Each row is a point. Each table stands for the endless flat space through its points: a line for two points, a plane for three, and so on. Write the one point that lies in both, or say that there is none.

First (2 x 4):
-.21	.07	.10	.36
-.19	.17	-.02	.28
Second (2 x 4):
-.32	.19	-.25	.27
-.26	.18	-.21	.27
They share: no point

First (4 x 8):
-.25	-.02	.17	-.28	-.11	-.08	.01	-.24
.05	-.45	.57	.29	.17	-.46	.30	-.36
-.06	-.25	.31	.01	-.11	-.11	.09	-.26
-.28	.09	.03	-.41	-.31	.15	-.11	-.18
Second (2 x 8):
-.16	-.18	.28	-.10	-.02	-.14	.01	-.27
-.28	-.18	.00	-.34	-.22	.02	.09	-.15
They share: -.19	-.18	.21	-.16	-.07	-.10	.03	-.24

First (2 x 11):
.24	.24	.15	.32	-.31	-.05	-.35	.08	-.18	-.13	.03
.21	.20	.13	.30	-.26	-.11	-.27	.02	-.14	-.05	.08
Second (4 x 11):
.13	.49	.33	.51	-.17	-.43	-.36	-.17	.09	.04	.19
.44	-.31	-.12	-.10	-.28	-.04	.01	.00	-.26	.23	.23
.46	-.07	.24	.02	-.10	-.32	-.17	-.06	-.18	.07	.21
.05	.13	-.05	.33	-.09	-.05	.00	-.05	.03	.18	.13
They share: no point

First (3 x 18):
.05	-.16	.09	.12	.01	-.33	.01	.12	-.28	.33	.38	.17	-.20	-.16	.03	.14	-.11	-.01
.02	-.06	.30	.21	-.06	-.18	.15	.19	-.20	.15	.21	.33	-.30	-.12	-.10	.35	.16	.03
.05	-.04	.39	.18	-.05	-.15	.25	.18	-.22	.15	.08	.29	-.26	-.22	-.15	.38	.25	.05
Second (2 x 18):
.23	.08	.06	-.09	.01	-.18	.13	.30	-.28	.21	.29	-.01	-.23	-.40	-.30	.08	.07	.05
-.01	-.16	.30	.23	-.03	-.26	.13	.10	-.24	.25	.21	.31	-.23	-.12	.02	.32	.07	.01
They share: .05	-.10	.24	.15	-.02	-.24	.13	.15	-.25	.24	.23	.23	-.23	-.19	-.06	.26	.07	.02

First (4 x 24):
-.04	.16	-.34	.10	.39	-.05	-.24	-.19	-.25	-.32	.11	-.12	.00	-.41	-.19	-.24	.18	.03	-.10	.04	-.07	.33	.03	-.30
-.26	.28	-.17	-.24	.27	-.03	-.14	.01	-.14	-.43	.09	-.07	.18	-.23	-.23	-.06	-.12	.17	-.32	.16	-.32	.15	-.24	-.17
-.06	.37	.02	.00	-.19	.29	-.19	-.16	.03	-.12	-.16	.28	.15	-.09	-.21	.05	-.22	.04	-.28	-.12	-.24	-.13	-.15	.09
.08	.22	-.14	.26	-.01	.19	-.24	-.29	-.13	-.08	-.09	.18	.00	-.27	-.19	-.10	.02	-.03	-.08	-.18	-.07	.05	.09	-.08
Second (5 x 24):
-.14	.58	-.29	-.30	.03	-.11	-.17	-.29	.08	-.31	-.08	.20	.19	-.20	-.41	-.08	.00	-.09	-.19	-.11	-.41	.45	-.05	-.11
.21	.39	.01	-.19	.08	.23	-.28	-.13	-.24	-.04	-.03	-.08	-.11	-.30	-.08	-.12	-.03	-.13	-.40	-.06	-.30	.03	.00	-.20
-.01	.91	-.19	-.65	.12	-.13	-.28	-.31	.02	-.16	-.05	.02	-.01	-.40	-.54	.00	.07	-.29	-.20	-.28	-.72	.67	.10	-.24
-.10	.53	.07	-.22	.28	.20	-.28	.15	-.09	-.30	.17	.10	-.25	-.69	-.41	.13	-.34	-.05	-.03	-.12	-.45	.14	.22	-.40
-.21	.33	.03	.01	.25	.23	-.21	.23	-.03	-.44	.19	.26	-.17	-.64	-.36	.11	-.46	.08	.03	-.01	-.26	-.01	.18	-.37
They share: -.10	.28	-.13	-.02	.09	.11	-.19	-.13	-.10	-.25	-.02	.08	.11	-.22	-.21	-.06	-.08	.07	-.23	-.01	-.21	.07	-.11	-.09

First (2 x 24):
.05	-.32	.13	.05	.12	.23	-.03	.05	.12	.01	.31	.18	-.02	.02	.04	-.11	.06	.33	-.11	.26	.47	.44	.41	-.26
-.30	-.27	.28	.15	.37	.33	.07	-.30	-.13	.21	.26	.28	-.12	.22	.04	.29	.01	-.02	-.31	.31	.12	.09	.21	.14
Second (4 x 24):
-.11	-.60	.46	-.21	.38	.32	.13	-.15	-.36	.24	.23	.46	-.01	-.14	.07	.03	.21	.28	-.32	.63	.29	.22	.33	.07
-.29	-.32	-.18	.24	.11	.27	.26	-.17	.10	.26	.42	-.08	.02	.53	.30	.36	.00	.04	-.33	.37	.32	.40	.14	.02
-.25	-.08	.14	.22	.09	.29	-.08	-.13	.14	.22	.28	.20	-.12	.23	.08	.26	-.14	-.12	-.07	.09	.18	.36	.44	-.28
-.21	-.57	.13	-.06	.25	.30	.28	-.16	-.21	.31	.34	.19	.05	.19	.25	.21	.16	.20	-.38	.63	.33	.34	.21	.09
They share: -.16	-.29	.22	.11	.27	.29	.03	-.16	-.03	.13	.28	.24	-.08	.14	.04	.13	.03	.12	-.23	.29	.26	.23	.29	-.02

First (4 x 24):
-.18	.41	.08	.03	.39	-.06	.21	.29	.33	.22	.10	-.04	.12	.15	-.04	-.34	.23	-.21	.17	.10	-.42	-.14	-.02	-.20
-.21	.39	-.02	.05	.26	-.14	.16	.31	.31	.22	.00	-.07	.24	.22	-.02	-.33	.22	-.10	.18	.10	-.41	-.04	-.04	-.35
-.01	.28	.05	-.19	.20	-.03	-.05	.24	.22	-.15	.04	.29	.06	.01	.18	-.20	.20	-.02	-.15	.23	-.17	-.16	-.30	-.27
-.01	.36	-.03	-.06	.03	-.40	-.09	.34	.21	-.06	-.01	.20	.42	.15	.01	-.21	.24	.17	-.19	.38	-.15	.25	-.28	-.54
Second (7 x 24):
-.21	.26	.27	-.06	.29	.02	-.20	.49	.21	.00	-.18	.18	-.12	-.45	.50	-.17	-.31	.01	.17	.01	-.20	-.41	-.38	-.33
-.20	.26	.07	-.26	.33	-.33	.03	.35	.26	.07	.13	.12	-.13	-.03	.32	-.20	.25	.01	-.10	.26	-.05	-.15	-.12	-.32
.13	.25	.21	-.08	.34	-.32	.29	.54	.47	-.02	.26	.63	-.40	-.07	.21	-.23	.32	.04	-.36	.11	.08	-.65	-.18	-.10
-.12	.52	-.03	-.11	.39	-.56	.14	.29	.41	.05	.22	.10	-.08	.32	.04	-.02	.42	.22	-.32	.15	-.22	.04	-.09	-.20
.12	.46	-.04	.01	.13	-.15	.20	.23	.23	-.33	.19	.07	.13	.26	.10	-.08	.23	.44	-.19	-.09	-.44	-.20	-.32	-.14
-.05	.28	.14	-.12	.22	-.21	.08	.42	.19	-.15	.13	.09	-.10	-.14	.41	-.17	.05	.28	-.05	.03	-.19	-.35	-.28	-.26
.04	.49	.06	-.10	.43	-.67	.34	.36	.49	-.04	.46	.46	-.29	.16	.06	.01	.43	.24	-.51	.16	.08	-.29	-.13	.02
They share: -.08	.28	.01	-.15	.21	.01	.00	.24	.24	-.07	.00	.20	.06	.06	.18	-.23	.19	-.05	-.04	.15	-.24	-.20	-.24	-.28
